Each row of a before or after table is a point. One or more steps were done to the points. Then noise was added and the rows were shuffled. The steps act on columns, c1 being the first. Write out the steps. A step turns or swaps two columns, mirrors them in a line or flattens them onto one, adds a multiple of one to another, or multiplies or shifts one. Angles are multiples of 10 degrees, from the lower column toward the higher: turns from -170 to 170, lines from 10 to 170 but not 90. Use the fewest steps. Two steps may share a column if one is a turn and the other turns, adds or multiplies; they go together, in the order done. Otherwise the lowest column goes first.
(in the rows, 128 means zero)

Before:
[[115  54 167]
 [106  94 133]
 [ 71 135 101]
 [130 131 137]
 [129 132 169]
 [132 105 152]
 [116 110 120]
 [148 136 153]
 [ 98 154 194]
 [121 141 131]
 [ 81 127 162]
 [145  97 155]
 [114 123 136]]
After, 13 rows:
[[ 99  81 184]
 [121 135 141]
 [147  86 113]
 [149 110 147]
 [135  96 122]
 [104 105 103]
 [ 84  98 140]
 [119 128 112]
 [116  59  86]
 [130 124 131]
 [ 69 152 124]
 [127  94 153]
 [119 118 125]]
Steps: turn c2 and c3 by 60 degrees

Before:
[[142 149 120 120 138 178]
 [172 201 132 130 110 116]
 [144 128 175 119 150 132]
 [127 115 123 151 146 112]
 [124 217 194 122 115 235]
 [138 123 126 108 134 143]
 [116 115 172 158 132 116]
 [123 105 120 111 153 111]
 [144 107 133 118 113 125]
 [136 110 128 202 110 126]
 [120 149 123 107 123 133]
 [126 131 136 103 112 162]
 [108 174 132 108 128 125]]
After (13 x 6):
[[143  84 113 138  90 102]
 [109 150 131 128  75 121]
 [111 144  81 131 107 128]
 [ 89  63  97 109  71 137]
 [121 128 124 168  71 126]
 [127 149 144 120 116 107]
 [114 102 128 174  99 152]
 [145 143 129  91  66 190]
 [140 140 137 105 106 135]
 [114 136 134 149  96 122]
 [129  65  37 222  70 176]
 [151 153  91 108  91 142]
 [128 106 125 144  81 112]]
Steps: turn c1 and c4 by -160 degrees; turn c4 and c6 by -60 degrees; turn c2 and c3 by -160 degrees; shift c5 by -40

Before (14 x 11):
[[118 154 136 171 138 111 113  75 123  79 134]
 [120 127 148 150 104 132 138 134 190 156 117]
 [107 146 127  96 104 192 127 133 112 114 133]
 [123  95 116 138  80 105  96 143 154 188 115]
 [156 151 134 159 140  98 153  70 139 127  98]
 [154 154 100 150  95 109 133 145 171 119 101]
 [146 140 134 147 121 128 150 150 150 165 137]
 [ 98 194 111 150 137 117 118  75 169 134 144]
 [111 122 153  68 171 147 119 143 138 138 150]
 [ 94 173 125 168 170 118 112  85 121 118  96]
 [125 145 138 128  71 100 138 151 149 174 133]
 [104 151 158  54 112 176 110 131 138 140 132]
 [ 93 132 148  92 119 131 148 141 131 123 119]
 [133 148 174  94 115 158 110 161 124 124 119]]
After:
[[ 91 154 132 159 141 111 148 138  72 102 109]
 [117 159 175 175 132 164 112 120  72 125 142]
 [182 150 129  57 111 125 112 142 136 151  98]
 [197 145 138  96 106 101 124 111 131 131 142]
 [152 123 132  69 174 138 118 139 138 158 117]
 [111 146  89 128  74 164 136 152 152 151 103]
 [122 139  95 143 124  96 149 147 146 144 115]
 [134 172 135 170 170 195 116 121  90  90 118]
 [105  95  71 136  76 155  93 156 143 130  99]
 [157 150 153  93 114  86 108 122 161 139  96]
 [136 195 118 148 137 192 114 169  81 138 148]
 [149 137 140  93 119 190 144 134 143 131 112]
 [ 96 160 121 151  95 100 136 177 142  91 144]
 [130 122 111 149 105 138 137 190 134 137  95]]
Steps: turn c1 and c6 by -120 degrees; multiply c6 by 2; turn c3 and c10 by 60 degrees; turn c10 and c11 by -60 degrees; swap c8 and c9

Before (9 x 14):
[[111 135 142 111 132 119 124 104 156 178 168 148 156 153]
 [176 134 103 102 131 157 141 139 107 139 107 154 162 135]
 [101 164 143 137 175 140 117 119 130 153 150 135 136 122]
 [148  72 127 151 126 133 158  98 104  98 112  93 106 128]
 [136 149 122  90 128 127 139 129 100 134 115 121 132 124]
 [124 132  80 151 127 138 170 115 114  99 111 110 116 123]
 [114 128  61 178 110 149 108  98  98  86 134 100 126 103]
 [164 160 138  88 151 137 153 165  92 110 146 147 100 147]
 [130 123 119 142 111 155 136  86 144 129 146  92  77 114]]
After:
[[180  73 143 159 124 132 142 100 166  95 121  94 144 127]
 [ 62 165 137 140 175 141 122 119 116 147 146 135 110 122]
 [133 122 154 147 110 156 106  87 128  85 137  92 100 116]
 [150 150 118  79 129 128 153 126 148 136 125 121 125 126]
 [247 134  81  96 129 157 151 139 151 162 117 155 134 134]
 [120 135  88 161 129 137 132 118 174 102 116 111 148 122]
 [218 161 160  77 152 137 146 164 160  94 156 148 130 148]
 [ 93 129  63 190 110 150 158 100 120 106 143 100 164 102]
 [ 88 134 123 105 133 117  94 104 110 176 155 148  98 152]]
Steps: multiply c1 by 2.5; add -0.7 times c13 to c3; turn c10 and c13 by -60 degrees; multiply c4 by 1.3; turn c9 and c11 by -20 degrees; turn c7 and c9 by 110 degrees

Before, 9 rows:
[[136 135 119 142  93 151  98 125 129 143 125 102 127  87 123 158 155 126
  163 121]
 [136 153 163 126 151 115 114 160 161 145 145 137  91  90  61  97 113 143
  142 110]
 [141 145 115 154 152 156 103 141 111 153 143 157  99 116 122 154  96 129
  138 151]
 [173 152 140 113  82 114 155  99 148 166 113 108 122 161 127 116 103 163
  106 156]
 [146 137 146  84 114 129 158 109 155 166 123 110 158 157  90 139 105  99
  159 128]
 [150  81 110 146 113 184 122 159 102 149 127 130 103 102 117  94 125 123
  111 113]
 [ 97 132 118 154 132 164 149 108 139  92 159 152 154 137 133  84 157 154
  105 150]
 [151  96 130 112 157 161 141 115 134  98 126 159 152 138 127 145 166 108
  163 130]
 [119 136 133 122 154 120 115 145 114 109 100 119 139 158 127 125 101 160
  118  96]]
After (9 x 20):
[[120 145 107 122 159 115  99 132 128 109 100 119 124 202 155 124 121 160
  118  79]
 [150 127 105 146 137 187 123  94 182 149 127 130 111  63  86  93 131 123
  111 136]
 [141 151 137 154 155 168  87 135 122 153 143 157 132  98  85 154 126 129
  138 177]
 [ 97 120 138 154 118 139 164 146 118  92 159 152  86 149 187  84 130 154
  105 172]
 [136 131 117 142  99 146 130 108 121 144 125 101 114  26 100 158 168 127
  162 133]
 [173 123 157 113  74 122 126 120  97 166 113 108 141 211  71 116  92 163
  107 146]
 [146 109 138  84 105 110 129 134 107 166 124 110 104 200  33 139  90  99
  158 100]
 [151 107 131 113 141 138 165 156 153  98 126 159  89 153 172 145 142 108
  163 128]
 [136 112 137 127 167 141 108 118  90 146 146 137 164  33  35  97 129 143
  142  51]]
Steps: mirror c2 and c9 in the line at 150 degrees; turn c3 and c20 by -50 degrees; multiply c20 by 2; mirror c5 and c8 in the line at 20 degrees; mirror c6 and c13 in the line at 160 degrees; turn c7 and c17 by -50 degrees; add -1.5 times c10 to c15; multiply c14 by 2.5
